Each row is a point. Each copy is the shape, with its points in the same order, stretched, turned, moved and blurred by noise. Say if it was mirrored as well.

Shape (8 x 2):
[[ 1.6  2.0]
 [-0.5 10.0]
 [-0.8  0.1]
 [ 6.0 -4.1]
 [-0.9  4.4]
 [ 6.0 -1.2]
 [-3.5  1.3]
 [ 1.9 -4.5]]
Copy 1 (8 x 2):
[[ -2.0  -1.0]
 [-11.4   1.5]
 [  0.7   1.5]
 [  5.3  -6.0]
 [ -5.1   2.0]
 [  1.5  -4.3]
 [ -1.7   4.6]
 [  5.3  -1.0]]
Copy 1 is: mirrored
Copy 2 (8 x 2):
[[ 1.8 -1.5]
 [ 4.6 -8.4]
 [-1.0 -1.4]
 [ 1.2  5.3]
 [ 1.3 -4.5]
 [ 2.8  3.2]
 [-2.0 -3.7]
 [-1.6  3.3]]
Copy 2 is: mirrored
Copy 3 (8 x 2):
[[ 1.1  1.1]
 [ 4.6 -6.1]
 [-1.8  1.1]
 [ 1.1  8.0]
 [ 0.7 -2.3]
 [ 2.6  5.7]
 [-3.1 -1.2]
 [-2.3  5.9]]
Copy 3 is: mirrored
Copy 4 (8 x 2):
[[ 1.3 -0.5]
 [ 7.3  5.2]
 [-2.2  0.7]
 [-1.8 -8.8]
 [ 2.5  2.7]
 [ 0.8 -7.6]
 [-2.1  4.0]
 [-4.8 -5.0]]
Copy 4 is: only turned

Shape (8 x 3):
[[  3.0   4.3   6.7]
 [  4.2   2.8  -1.9]
 [  1.6   1.5  -0.5]
 [ -1.1  -4.5  -1.3]
 [-10.3  -5.9  -2.7]
 [  4.6   3.0  -1.3]
 [  3.9   2.3   0.5]
 [ -1.7   1.7  -1.9]]
Copy 1 (8 x 3):
[[  1.2  -0.2  11.1]
 [  1.6   3.4   2.6]
 [  1.4   0.7   2.5]
 [ -2.3  -2.6  -1.3]
 [  1.0 -10.4  -5.9]
 [  1.3   3.2   3.5]
 [  1.0   2.0   4.5]
 [  3.2  -1.9   0.1]]
Copy 1 is: mirrored
Copy 2 (8 x 3):
[[  0.8  -0.4   8.1]
 [  5.2  -0.8   3.3]
 [  2.0   0.0   0.6]
 [ -4.2  -2.9  -3.6]
 [ -8.7   0.9 -10.8]
 [  5.8  -0.7   2.5]
 [  4.6  -2.4   4.3]
 [  1.0   1.5  -2.6]]
Copy 2 is: only turned
Copy 3 (8 x 3):
[[ -5.7  -0.8   7.8]
 [  0.8   2.2   2.7]
 [ -1.4   0.2   0.8]
 [ -2.4  -1.8  -3.8]
 [ -8.2  -0.1 -11.8]
 [  0.9   1.2   3.0]
 [ -1.3   0.2   4.0]
 [ -3.9   2.2  -2.9]]
Copy 3 is: only turned
Copy 4 (8 x 3):
[[ 5.3  2.2  4.0]
 [-2.3  5.0  4.4]
 [-1.1  2.3  2.8]
 [-4.2 -3.7  2.4]
 [-5.4 -8.4 -6.6]
 [-1.1  5.4  5.1]
 [-0.2  3.5  5.0]
 [-2.2  1.6 -1.2]]
Copy 4 is: mirrored

Shape (11 x 6):
[[ 2.4 -2.6  0.2 -3.9 -1.6 15.1]
 [-4.7 -0.6  1.8  0.2 -2.1  0.7]
 [ 2.8  0.5  3.3  3.3 10.8  8.0]
 [ 3.0 -3.5  3.2 -0.5  0.9 -1.0]
 [-0.8  3.0  1.7  1.0 -2.3 -2.4]
 [-1.2  5.8 -1.0 -6.4 -1.4 -2.7]
 [-4.4 -2.6 -6.7  2.2  8.1 -3.3]
 [ 1.6 -3.2 -4.9  1.7 -0.7 -1.0]
 [ 1.9 -2.5 -1.6 -0.1 -2.8  2.7]
 [ 1.5 -1.6  2.3  3.1  6.5 -2.8]
 [ 2.4  6.7 -0.9  1.5  2.9  0.3]]
Copy 1 (11 x 6):
[[ 0.2  0.6 -7.6 -7.0  7.8  8.2]
 [-4.8  3.8  0.9 -1.9  3.0  0.8]
 [ 5.0 -0.5  7.5  1.7  5.3 11.1]
 [ 1.6  0.8  5.7 -3.1  5.8 -1.3]
 [ 0.5  5.6  2.3 -1.9 -0.1 -1.4]
 [ 1.2  1.6  1.0 -6.8 -7.0  0.7]
 [-2.6 -5.7  6.6  5.0 -1.3  2.8]
 [ 0.4 -1.6  0.7  0.5  3.0 -3.2]
 [-0.1  0.7 -2.1 -3.4  4.3 -1.3]
 [ 2.4  0.4 10.9  1.2  4.2  0.2]
 [ 6.9  3.7  3.0  0.2 -3.3  3.8]]
Copy 1 is: mirrored
Copy 2 (11 x 6):
[[ -3.1 -10.4   7.7   2.3   1.0  10.4]
 [ -4.8   0.2  -0.4   0.0  -2.3   1.8]
 [  3.0  -2.5   8.9   3.6   7.5  -0.5]
 [  2.5  -3.8  -0.7  -0.4  -0.5  -1.6]
 [  1.0   3.7  -0.5   0.2  -3.6   0.5]
 [  0.5   1.7  -2.5  -8.0  -2.1   4.3]
 [ -1.4   2.9  -5.3   0.9  11.8  -0.2]
 [  2.3  -2.4  -5.7   2.3   4.1   3.6]
 [  0.7  -3.9  -1.5   3.0  -0.3   5.2]
 [  3.3   0.1  -1.1   1.9   4.0  -5.4]
 [  4.7   3.1   1.6  -0.6   1.6   4.5]]
Copy 2 is: only turned
Copy 3 (11 x 6):
[[-4.4 -0.4  3.0  2.5 -2.4 14.9]
 [-5.3  0.8  1.5 -2.0  0.6 -2.5]
 [ 6.0  6.8  8.2  1.9 -4.3  6.3]
 [ 3.0 -1.2  0.9  1.9  1.4 -0.6]
 [-1.5  3.7 -3.0 -0.1  1.4 -3.6]
 [ 0.3  4.1 -6.0 -7.1  2.3 -0.1]
 [ 2.2  0.7  1.7 -7.9 -8.8 -4.2]
 [-0.4 -2.4 -3.1  0.0 -5.6 -0.8]
 [-2.2 -1.7 -2.2  1.5 -2.4  2.4]
 [ 5.8  2.7  2.9  0.3 -1.2 -4.0]
 [ 3.1  8.0 -3.0 -0.6 -2.9  0.5]]
Copy 3 is: mirrored
Copy 4 (11 x 6):
[[-2.6 -0.5  2.9 -6.0 -4.8 12.9]
 [-1.6 -2.2  3.8 -0.3 -4.3 -2.4]
 [ 1.5 -4.4 -2.8 -8.5  8.4  6.1]
 [ 4.4 -1.5  2.9  1.3 -0.2  1.5]
 [ 1.5  2.6  2.0 -0.6 -1.9 -4.4]
 [-4.5  7.1 -2.2  1.9 -2.0 -1.4]
 [ 0.3 -5.8 -8.3  2.7  0.1 -2.6]
 [ 5.3 -1.1 -4.0  2.2 -4.3  2.0]
 [ 3.3  0.1  0.6  0.3 -6.5  3.2]
 [ 5.1 -4.1 -0.1  1.5  5.6 -1.8]
 [ 1.4  4.2 -4.5 -4.5  2.8 -0.3]]
Copy 4 is: mirrored

Shape (15 x 9):
[[ 1.9 -0.6  6.2  4.0 -0.7 -2.5 -2.2 -3.6  0.7]
 [-3.0 -1.7 -2.3 -0.2  6.5 -2.4 -2.5 -0.5 -2.8]
 [ 2.9 -0.9  2.8 -5.7 -1.0 -2.8  1.9 -0.8  4.6]
 [-6.0  5.2 -3.4  2.6 -6.8 -1.1 -2.1  3.0  3.9]
 [-1.2 -4.2 -3.7  7.1 -7.5 -3.8 -5.9  0.4  1.0]
 [ 3.2 -2.6  8.1  0.6  0.9 -1.5  1.3 -2.2  1.0]
 [-1.8 -3.0  1.3 -5.7 -1.5  7.8 -2.7  0.5 -0.8]
 [-3.2  5.0 -1.1 -0.9 -7.0  0.9  1.4  2.6 -4.4]
 [ 0.7  2.1  1.4 -1.2 -4.0  1.4  0.3  3.3  7.7]
 [ 0.7  3.3  3.5 -3.6  6.2 -6.3 -1.8 -4.7 -3.9]
 [-8.3 -1.1 -4.1  0.1 -6.2 -5.3  2.0  4.8 -4.7]
 [-5.8  3.1 -1.2  0.3 -3.7 -0.6 -3.0 -6.7  2.3]
 [ 0.1 -3.3  5.3  1.1  1.4  0.2  3.8 -3.0  0.3]
 [-1.8  1.3 10.3 -1.6  3.9 -6.3 -1.5 -3.6 -0.3]
 [-4.8 -3.4 -1.3  1.3  0.0 -4.1 -6.6 -1.7  1.2]]
Copy 1 (15 x 9):
[[ 7.0 -0.9  2.5  1.4 -1.4 -1.3 -6.1  4.2 -1.7]
 [-3.3 -3.0 -1.1  2.4  5.1 -1.0 -3.6  2.6 -5.8]
 [ 4.4 -3.0  3.6  0.6  0.3 -4.0  4.3 -1.0  2.8]
 [-3.9  3.0 -0.9 -1.4 -9.3 -7.7 -0.9  0.3 -2.0]
 [ 3.8 -1.9 -7.4  3.2 -8.5 -5.6 -8.6  0.5 -3.6]
 [ 7.3 -2.7  4.6  2.0 -0.5  1.6 -1.5  3.8 -0.6]
 [ 0.3 -3.6  5.8  1.3 -3.1 -3.0  1.4 -9.0 -7.0]
 [ 2.0  3.6 -0.9 -4.9 -5.6 -3.9  3.2 -1.8 -8.4]
 [ 0.2  2.5  4.6  1.9 -6.4 -3.1  3.5 -2.1  2.5]
 [ 3.5  0.0  3.1 -1.5  8.8 -3.9 -1.9  5.3 -5.1]
 [-1.2 -3.2 -7.1 -1.8 -6.9 -5.4  3.6  3.7 -8.8]
 [-1.8 -2.2  2.4 -6.0 -3.5 -8.1 -5.7  0.1 -1.8]
 [ 4.2 -4.2  3.0 -0.8 -1.0  3.2 -1.8  3.7 -0.7]
 [ 3.9 -2.4  7.4  1.3  3.3 -5.0 -2.8  8.9 -4.0]
 [-1.6 -5.1 -0.8  3.5 -1.7 -7.7 -7.4  2.4 -3.9]]
Copy 1 is: mirrored
Copy 2 (15 x 9):
[[  0.8  -2.4   3.9   5.8  -2.5  -3.4  -6.2   0.0   0.2]
 [ -2.2  -1.2  -4.3  -0.7   5.1   0.7  -1.7   1.2  -1.8]
 [  2.5  -5.9   4.6  -6.2  -3.5  -1.9   0.3   1.9   0.8]
 [ -5.9   3.0   1.3   0.5  -8.1  -1.4   2.1  -5.8   4.7]
 [ -5.3  -3.3   1.7  10.7  -1.3  -5.4   4.4  -3.8   5.9]
 [  3.8  -3.8   5.6   2.0  -1.9  -1.6  -5.2   4.0  -2.3]
 [  2.8  -3.4   3.1  -0.5   0.7   5.5   4.0  -6.0  -6.9]
 [ -3.5   2.5   0.9  -0.9  -6.9  -2.9   3.4  -5.2  -5.8]
 [  2.7  -0.2   6.2  -2.5  -6.3  -0.5   2.2  -1.7   3.9]
 [ -2.6  -3.2  -2.0  -5.2   1.4  -3.8  -8.1   0.3  -4.5]
 [-10.7  -0.3   0.3  -0.2  -3.4  -2.2   6.3   1.4  -2.7]
 [ -5.7  -2.9  -1.8   1.8  -7.2   0.7  -2.9  -7.1   0.5]
 [  3.5  -2.8   2.5   2.2  -2.7   1.0  -4.0   4.7  -3.7]
 [ -3.7  -3.8   5.1  -2.1  -1.6  -1.0 -10.8   3.5  -3.2]
 [ -7.0  -5.3   0.2   4.0   2.2   0.0  -0.8  -2.3   3.1]]
Copy 2 is: mirrored
Copy 3 (15 x 9):
[[ 2.5  3.2  6.3  4.0 -4.0 -4.6 -5.2  0.3 -3.8]
 [-6.8  0.0  0.6  0.4  4.2 -4.5 -1.4 -1.2 -5.4]
 [ 4.2  2.3  1.9 -2.2 -0.7 -9.2 -1.1  0.4  2.0]
 [-3.9  0.1 -0.2 -0.4 -5.0  1.6 -1.9  5.3  5.1]
 [-2.4 -6.9 -0.3  2.0 -6.4 -1.8 -7.5  7.7  0.6]
 [ 5.5  3.3  7.3  2.4 -1.1 -6.9 -2.3  0.0 -2.7]
 [ 3.2 -0.5  4.7 -9.9  2.7 -2.6 -5.2 -1.1 -2.5]
 [ 0.6  0.3 -0.3 -3.6 -3.0  1.4  3.4  4.8 -1.1]
 [ 4.0  2.1  2.9 -2.2 -0.8 -2.2 -5.2  2.2  6.5]
 [-3.7  7.9  2.0  2.3  0.0 -7.9  2.2 -1.5 -9.9]
 [-5.2 -6.1  0.7 -2.6 -0.2  0.4  5.1 10.5  0.8]
 [-4.1  1.1  3.4 -0.4 -8.8 -2.5 -0.4 -1.5 -1.2]
 [ 4.3 -0.1  7.8  0.7  0.5 -5.9 -0.7 -2.4 -2.1]
 [-0.6  9.1  9.9  2.9 -1.0 -8.0  0.2  1.7 -5.2]
 [-6.6 -1.8  4.0  0.9 -3.1 -5.0 -6.5  2.2 -2.5]]
Copy 3 is: only turned

Shape (15 x 11):
[[-13.2  -2.7  -2.7  -0.7  -1.1  -2.1  -2.6   0.5   1.0  -5.6   4.2]
 [  4.2   0.9  -2.1   1.6  -2.1  -4.2  -3.3  -2.0  -1.1   3.3   1.2]
 [  1.0  -2.3  -2.9  -0.8   4.2  -3.5  -2.2  -4.1  -3.4   1.2   2.8]
 [  4.2   3.9  -1.5   0.4  -2.0  -3.7   0.6   2.3  -4.8  -9.1  -0.1]
 [ -2.1   0.1  -3.1  -2.6  -2.4   1.6   0.4   2.2  -4.2   3.4  -2.1]
 [  0.2  -3.0  -2.7   2.5  -2.4  -1.3   5.8   2.4  -4.3   0.7  -0.8]
 [ -1.7   0.1  -1.1   2.2   6.2  -2.9  -3.8   3.3  -2.3   3.1  -2.8]
 [  4.7   1.3   3.8   2.5  -1.0  -3.2   0.0   3.0   2.8  -1.0  -2.3]
 [  3.7  -1.6   3.2  -1.7   0.9  -2.6  -1.5  -2.4  -4.9   3.0  -3.4]
 [  3.7  -2.2   0.1   0.5  -0.3   4.4   8.2  -1.9  -3.4  -1.2  -3.1]
 [  4.0  12.1  10.0   0.5  -1.9  -2.6   2.2  -6.0   4.7   2.6   3.2]
 [  1.7   5.9  -1.1  -1.5  -3.4   1.4  -1.9   2.9  10.1   1.7  -2.1]
 [  0.1  -2.9   2.7  -4.9   5.2  -2.2   1.5   3.2  -2.0   4.0   0.4]
 [  4.6  -2.2   0.1  -3.3  -1.7  -3.3  -3.9   0.9  -4.8   0.1  -3.1]
 [  4.6  -1.0   5.6   2.0  -4.2   4.7  -3.4   1.4  -4.9   0.0   4.9]]
Copy 1 (15 x 11):
[[  1.1  -9.8   5.0  -8.5   1.4  -2.4   3.4  -7.4   0.8  -2.9   0.6]
 [ -1.2   3.6  -1.8   6.9   1.7  -1.2   3.0  -0.1  -2.8  -4.9   0.8]
 [ -1.9   1.0   4.3   3.4  -0.5  -0.9   2.6  -3.9  -5.7  -2.6  -1.7]
 [  5.8   4.4   5.6   3.5   4.7  -0.1   0.4   2.8   1.9  -1.1   4.3]
 [ -1.4   5.0  -2.6  -3.2  -2.4  -0.5   4.9  -1.7   2.7   1.8   0.7]
 [  2.7   3.7  -3.7  -2.3   2.2   3.2   7.9   0.4   1.0   5.2  -2.1]
 [ -2.7   0.6   1.7   2.2  -5.1   4.9   3.5  -3.1   1.9  -0.1   0.8]
 [  2.1  -0.4  -2.6   6.5   2.3   1.6  -1.9   4.7   0.8  -1.0   1.6]
 [ -2.3   4.9   0.6   2.8  -3.1  -0.1   0.5   5.5  -3.5  -3.0  -0.4]
 [  2.2   4.0  -1.6   0.0   1.1  -1.2   3.9   5.4   1.0   7.9  -6.3]
 [  8.3   1.0  -0.2  12.2   1.0  -5.0 -12.8   3.9  -0.1 -13.9  -3.3]
 [ -1.0  -1.6  -5.1   6.0   2.9  -3.9  -5.4  -0.6   5.9  -0.6   1.0]
 [  0.8   1.4   0.3  -1.2  -4.5   3.2  -2.7  -3.5  -4.0   0.9   0.6]
 [ -2.8   5.4   0.6   1.9  -0.9  -0.7   1.5   4.4  -2.8  -1.2   4.2]
 [  6.9   1.6  -3.9   4.3  -2.4  -4.9   4.6   3.8  -5.3  -3.3   6.5]]
Copy 1 is: mirrored
Copy 2 (15 x 11):
[[ -2.0  13.2  -2.4  -8.0   6.7   0.1  -5.7   4.5  -7.9  -0.7   3.9]
 [ -2.4   1.4  -5.4   4.4  -7.6   0.0   1.0  -0.2  -1.3   0.4  -4.9]
 [ -2.7   1.3  -2.1   1.1  -4.2  -3.2  -1.4  -5.0  -8.2  -2.3  -5.3]
 [ -1.1  -4.5  -8.2   8.8   1.0   1.0   0.2   4.8  -5.7  -4.5   2.2]
 [ -3.5   4.0   6.8   2.3  -4.1   0.1  -2.6   4.1  -3.4  -0.6  -2.8]
 [ -6.4  -2.9   0.8   1.8  -5.3  -1.9   1.8   6.2  -6.7   2.0  -0.3]
 [ -4.8   2.2   0.4   4.0  -2.1  -5.8  -7.0  -2.2  -1.3   1.3  -1.8]
 [  1.2  -5.8  -7.0   2.7  -4.2  -1.9   0.5   1.6   3.5   0.8   3.3]
 [ -3.0  -3.1   1.3   5.1  -7.3  -3.8   4.3  -4.3  -1.3  -3.9  -0.7]
 [ -3.7  -9.5   4.2   0.7  -3.3   2.4   3.5   0.3  -5.6  -1.7   2.5]
 [  6.1 -10.9  -6.8  -5.3   2.0   1.6   5.4  -0.3  13.0  -1.2  -2.7]
 [  4.1  -0.2  -1.8  -4.0  -2.4   5.7  -8.7   3.6   9.4   1.3  -0.3]
 [  3.6  -1.6   4.4  -1.2  -4.5  -8.6  -2.0  -2.1  -4.0  -2.4  -3.1]
 [ -1.9   0.7  -1.0   8.4  -8.9  -2.9   1.9  -0.6  -3.7  -4.8  -0.5]
 [  5.8   2.8  -2.9   5.6  -4.1   1.5   6.7   1.3  -6.5   2.5   3.1]]
Copy 2 is: only turned
Copy 3 (15 x 11):
[[-3.5 -1.4  2.7 -3.8 -4.3  5.0 -8.6  5.6  3.2  8.6 -4.3]
 [ 2.9 -1.3  4.8  1.7 -0.3  0.6 -0.8  1.4 -7.8  2.0  5.0]
 [ 4.4 -6.6  3.4  1.8 -0.4 -1.4 -6.3 -1.1 -6.4  1.9  2.9]
 [ 2.1 -1.1  0.7  8.7 -7.2  1.3  1.6  8.0 -2.1 -4.9 -1.8]
 [ 3.4  0.1  2.4 -1.8 -4.7  2.9  0.9  2.1  0.0 -0.7  5.2]
 [ 1.2  3.8  3.1 -1.8 -4.5 -3.3 -0.7  0.3 -2.9 -0.6  0.4]
 [ 0.2 -6.2  3.6 -2.7 -3.4 -3.6  2.0  1.9 -4.0  0.0  1.6]
 [-0.8  0.4 -0.6  2.6 -0.7 -5.8  6.2  4.5 -3.7  0.3  2.7]
 [ 6.0 -1.8 -1.7  0.5 -3.5 -3.8  1.5  0.1 -8.3  1.2  7.2]
 [ 4.1  2.8 -2.9  0.7 -2.1 -5.4  0.1 -1.6 -1.5 -8.8  5.1]
 [-4.4  2.1 -0.8  3.5  7.0 -9.6 -2.3 12.3 -1.2 -1.4 12.3]
 [-2.6  1.0  3.2  1.4  6.4  2.3  6.6  7.0  6.4  0.3  8.5]
 [ 1.3 -4.9  1.8  2.3 -4.5 -8.3 -2.6 -1.5 -1.2  3.5  6.7]
 [ 6.8 -3.1 -1.2  3.8 -5.6  0.3  3.9  1.0 -6.3  2.1  4.4]
 [-6.6  2.0 -5.8  4.0 -4.9  1.1 -1.1 -2.0 -9.5 -3.0  4.7]]
Copy 3 is: mirrored
